Each row is a point. Examples show where two turns around zero, p and q, send a point. Write where each new point lands after one turn and then the other. Backwards means that the second turn is done in reverse. Each puzzle has new turns, and all numbers are rounded.

Turn p:
-13.9 -3.8 -> 7.6 -12.2
17.1 25.5 -> -29.3 9.1
0.7 -28.7 -> 27.3 8.9
-3.9 7.0 -> -5.6 -5.7
Turn q:
6.9 -4.8 -> 2.9 -7.9
20.7 3.3 -> 18.8 -9.3
-30.6 13.7 -> -17.1 28.9
-17.9 -12.4 -> -21.8 0.2
21.0 0.2 -> 17.3 -12.0
Where do these land?
p, then q: -12.0 -1.5 -> -2.4 -11.8
q, then p: 35.0 8.7 -> 3.0 35.9
p, then q: -22.0 2.8 -> -9.7 -19.9
q, then p: -0.9 -10.0 -> 9.2 -4.1

Turn p:
-15.5 0.7 17.6 -> -1.3 -2.5 -23.3
8.0 -25.9 -31.1 -> 14.8 -22.6 31.2
10.5 15.5 18.1 -> -19.4 15.6 -7.8
-3.0 9.8 -4.6 -> 5.9 9.6 -0.2
Turn q:
-11.9 7.8 2.9 -> 5.2 13.5 -1.1
11.4 17.8 14.1 -> -2.9 6.4 24.4
-13.7 -7.4 -40.7 -> 30.1 -14.8 -27.9
21.5 -7.0 4.8 -> -12.9 -16.1 10.4
-7.3 -11.2 18.9 -> -19.5 11.1 -5.9
Where do these land?
q, then p: 29.5 -22.8 6.6 -> 13.3 -30.9 -17.5
q, then p: -3.0 0.7 14.0 -> 5.0 8.4 -10.5
q, then p: -11.5 -4.3 -17.0 -> 1.8 0.4 20.9
p, then q: -5.4 13.4 23.4 -> 26.4 1.3 -7.5
p, then q: -9.7 13.0 -27.0 -> -6.5 -8.4 29.6

Turn p:
-13.5 24.9 2.1 13.8 -> 2.3 -4.2 28.4 -12.9
-3.8 -13.7 18.1 -22.2 -> 9.9 -19.8 -23.1 0.5
-0.6 16.3 21.7 -7.2 -> 14.1 -21.6 10.2 4.2
21.8 -6.7 -8.2 -9.4 -> 4.5 12.2 -11.1 19.6
-17.0 -19.3 -0.6 22.4 -> -29.4 -1.9 -3.5 -16.9
22.8 -6.2 5.4 13.5 -> -14.8 0.5 2.5 23.3
-9.6 4.7 -38.6 -10.7 -> 13.2 34.9 -3.4 -17.7
Turn q:
1.0 -11.5 -27.0 -11.2 -> -18.6 -3.4 -21.0 -13.9
-4.4 2.6 -11.8 18.8 -> -18.5 2.1 4.4 12.3
-11.4 5.5 37.2 0.8 -> 25.8 1.6 29.5 -1.2
-8.1 -1.2 -7.7 -21.0 -> -0.5 7.3 -8.2 -21.1
-2.3 -0.2 2.9 -17.1 -> 8.7 3.6 -4.3 -14.1
2.5 26.0 25.1 6.2 -> 23.5 16.7 14.9 17.3
22.7 -21.2 -18.7 23.4 -> -20.4 -27.9 -15.4 20.7
Where do these land?
q, then p backwards: 15.1 -9.3 -5.7 1.8 -> 2.6 -11.2 13.2 -6.6
q, then p: -41.4 -19.0 10.7 -10.1 -> 26.5 -33.3 -21.9 0.1
q, then p backwards: 14.1 25.7 0.8 -0.2 -> 20.7 -1.9 -15.1 -14.1
p, then q: 5.4 11.7 10.1 26.7 -> 9.0 -7.3 28.8 -4.2
q, then p backwards: 15.3 -18.3 9.5 -9.3 -> -9.9 0.4 18.7 -17.2
q, then p: -8.6 9.3 -25.4 -8.9 -> 18.1 8.3 9.2 -20.0
